Every row gives one point. Two turns around zero, p and q, are shown by what they do to some points. Where does a point land after both, in the order given? Backwards means that the second turn is done in reverse. Each puzzle has new turns, and all numbers are rounded.

Turn p:
[-0.43 -0.49  0.11] -> [-0.54 -0.26  0.29]
[ 0.20  0.81 -0.48] -> [ 0.35  0.65 -0.61]
[ 0.03 -0.19  0.11] -> [-0.02 -0.19  0.12]
[ 0.38 -0.36  0.04] -> [ 0.19 -0.49 -0.03]
[0.11 0.50 0.09] -> [ 0.33  0.40 -0.01]
[-0.29 -0.26  0.13] -> [-0.31 -0.11  0.24]
Turn q:
[-0.13  0.25  0.75] -> [-0.19 -0.06  0.78]
[ 0.26  0.09 -0.52] -> [ 0.41 -0.05 -0.42]
[ 0.12 -0.52 -0.24] -> [-0.27 -0.16 -0.50]
[-0.25  0.17  0.02] -> [0.04 0.26 0.15]
Where do these land?
q, then p backwards: [ 0.45  0.40 -0.03] -> [ 0.53 -0.08  0.28]
p, then q: [ 0.51  0.30 -0.19] -> [ 0.40 -0.33 -0.35]
q, then p: [-0.22  0.21  0.29] -> [0.15 0.15 0.36]
q, then p: [-0.26 -0.93 -0.19] -> [-0.81  0.41 -0.37]
p, then q: [-0.22  0.00  0.29] -> [-0.12  0.00  0.34]
p, then q: [-0.26  0.01 -0.17] -> [0.04 0.31 0.04]

Turn p:
[ 0.47  0.29  0.68 -0.07  0.17 -0.17] -> [ 0.33  0.10 -0.40  0.28 -0.34 -0.59]
[-0.06 -0.78 -0.05  0.13  0.00  0.55] -> [-0.03 -0.73 -0.19 -0.48  0.27  0.26]
[-0.34  0.40  0.42  0.08  0.10 -0.10] -> [ 0.45  0.19  0.18  0.33  0.20 -0.25]
[-0.16 -0.16 -0.41  0.22 -0.14 -0.56] -> [-0.42 -0.08  0.60  0.12 -0.21  0.10]
[ 0.34 -0.34 -0.43 -0.65 -0.51 -0.05] -> [-0.94  0.13 -0.32 -0.30  0.07 -0.03]
[-0.16  0.57  0.07  0.51  0.02 -0.06] -> [ 0.53  0.33  0.44  0.02 -0.17 -0.03]
[-0.10  0.01 -0.28 -0.22  0.36  0.39] -> [ 0.07  0.04 -0.30  0.04  0.19  0.54]
Turn q:
[-0.17 -0.52 -0.16  0.02  0.46 -0.27] -> [ 0.32  0.10 -0.64 -0.05 -0.11  0.27]
[-0.02 -0.29 -0.16  0.32 -0.33  0.48] -> [-0.25 -0.33  0.10 -0.09 -0.60  0.04]
[ 0.42 -0.45  0.01  0.32 -0.02 -0.38] -> [ 0.13 -0.52 -0.49  0.30  0.02 -0.09]
[-0.43  0.54 -0.21 -0.39  0.51  0.46] -> [ 0.22  0.90  0.45 -0.21 -0.16  0.10]
[ 0.05  0.08  0.57  0.56  0.31 -0.67] -> [-0.15 -0.02 -0.42  0.81  0.51  0.28]
[ 0.11  0.40  0.31  0.10 -0.61  0.33] -> [-0.48 -0.27  0.65  0.06  0.07 -0.12]
[ 0.51  0.05  0.18 -0.14 -0.03  0.00] -> [ 0.29 -0.31  0.22  0.15  0.20 -0.17]
[-0.36 -0.28 -0.25 -0.47 -0.32  0.32] -> [-0.07 -0.02  0.09 -0.79 -0.22  0.09]
[-0.11  0.48 -0.30 -0.30  0.03 -0.27] -> [-0.02  0.47  0.02 -0.16  0.29 -0.41]
Where do these land?
q, then p: [ 0.74 -0.10 -0.29 -1.19 -0.29 -0.28] -> [-0.69 -0.28 -0.80  0.81 -0.57 -0.22]
q, then p: [ 0.05  0.17 -0.26 -0.65 -0.19  0.21] -> [-0.22  0.17 -0.41  0.44  0.02 -0.40]
q, then p: [-0.51 -0.27  0.33  0.39  0.09 -0.05] -> [ 0.24  0.06  0.09 -0.42  0.40  0.45]
p, then q backwards: [ 0.01 -0.28 -0.04  0.48  0.09  0.26] -> [ 0.17 -0.42  0.11 -0.28 -0.12  0.28]
p, then q backwards: [ 0.01  0.26  0.14  0.31 -0.33 -0.03] -> [ 0.09  0.23 -0.28 -0.32  0.02  0.22]
q, then p: [-0.01  0.06  0.35  0.19  0.48  0.10] -> [ 0.47  0.02 -0.04 -0.38 -0.19  0.05]
q, then p backwards: [-0.30  0.15 -0.23  0.48  0.14 -0.22] -> [ 0.31  0.21 -0.08 -0.50  0.08 -0.24]
